Rows are points. The last column is the point's height on a tilted bowl or saddle (a function of degree 2), plus a little noise. Count its main directions that bend up, bend down and stay straight.

Points (15 x 4)
[[-16  35 -15  -3]
 [-59  28 -58  60]
 [-42 -38 -60 -28]
 [  5  33 -15 -19]
 [ 18  36 -22 -31]
 [-33   1  10  12]
 [ 25   9   6   3]
 [-29   5  -2  10]
 [-12  22  39   7]
 [-32 -17   1  -9]
 [ 21  15  10  -3]
 [ 27  18  38   2]
 [ 24 -15 -36  12]
 [ -7 -35 -19 -24]
 [ -8 -14  -8 -10]]
Directions: 1 up, 1 down, 1 straight

Points (24 x 5)
[[  5 -52   0  25  -5]
 [-23 -25  -3  11  -4]
 [ -6  36 -51 -56  33]
 [ -7 -14  11  26  15]
 [ 16  28  -9  -4 -11]
 [ 22 -10   4  22  -1]
 [-20  60  16   4 -32]
 [ -1   3   1  -4   5]
 [ 17  15  19   4  -8]
 [  3 -26 -21  -1   3]
 [  9   4  24  49  15]
 [ 18 -51   1 -13 -35]
 [ 38  19  47  26 -51]
 [  0   4  50  12  24]
 [-52   2 -23 -22 -47]
 [ 13  10  28   2  -1]
 [ 13  15  -4   8  -6]
 [ 49  22  17  15 -60]
 [-20   0 -24  28  -4]
 [ 13  19 -26  45  -5]
 [ 35  -6   7  -5 -14]
 [ 19   3  -7  18  -1]
 [-33 -13  16 -41  11]
 [-12 -26   8  -5  -5]]
Directions: 2 up, 2 down, 0 straight

Points (42 x 7)
[[-24  24 -12  19  -6 -20  13]
 [ 26   8  -7  -7   9   5  -3]
 [ 31 -18  -6  12   1 -35 -15]
 [  7 -19  -8  13   0   3   1]
 [-17  20 -13 -27   2   6   5]
 [ 36  10   0  27  27  11 -17]
 [-11  -3 -13 -19  -8  -5   5]
 [ 15 -10  30 -29   6  15  22]
 [  0  -6 -28  10  10  -7  10]
 [ 17 -17 -11   1  -8  -8  -2]
 [-17 -16 -13  -9 -27  10   5]
 [-15   6  -5   7  10  -5   4]
 [-22  16 -15  -5  37  -5  -6]
 [  4  -9 -40  15  -1   7  18]
 [-19  13  -2   4  -1  -6   6]
 [ -2  27  -6  24   8  13 -11]
 [  1  -1  -5  13  14   5   2]
 [-25   1  16   4   9  12  -3]
 [ 20  22  29 -24  -4 -16  -1]
 [ 13  19 -30 -16 -10  -7   4]
 [-16  12 -10   5  32 -20  -9]
 [-30 -19 -37  -4  -6  -4  22]
 [ -6 -37  11  19   2  10  -8]
 [ -8 -14   6  -6  11  -2   0]
 [  5 -24 -12 -17   9   6  -4]
 [ -9  12  40   8  33  11 -10]
 [-29  -6  12  11  11  27 -10]
 [ 10   7  14  16   6  -4   0]
 [-22 -24 -13 -14   5  41 -11]
 [ 13   1 -10 -34  17  13  -1]
 [ -8   5   0 -10  -6  16   6]
 [ -9   1 -19 -15   2  -3   8]
 [-20   1 -60   1  -6  -9  60]
 [-15  12  -6 -27 -22 -18   2]
 [  1  -2 -21  -6  -5  -7   7]
 [ 19 -11   7 -13  -9  -6   5]
 [ 19 -15   2 -18 -20 -15  -2]
 [  0 -22   3  -2   2 -30 -10]
 [  6   7  10  22  -7   7   0]
 [  7 -11 -33  -2  -8  49  -2]
 [ 13  -5  20   9  -8 -15   9]
 [ 13 -27 -14   6  30   5  -2]]
Directions: 1 up, 3 down, 2 straight
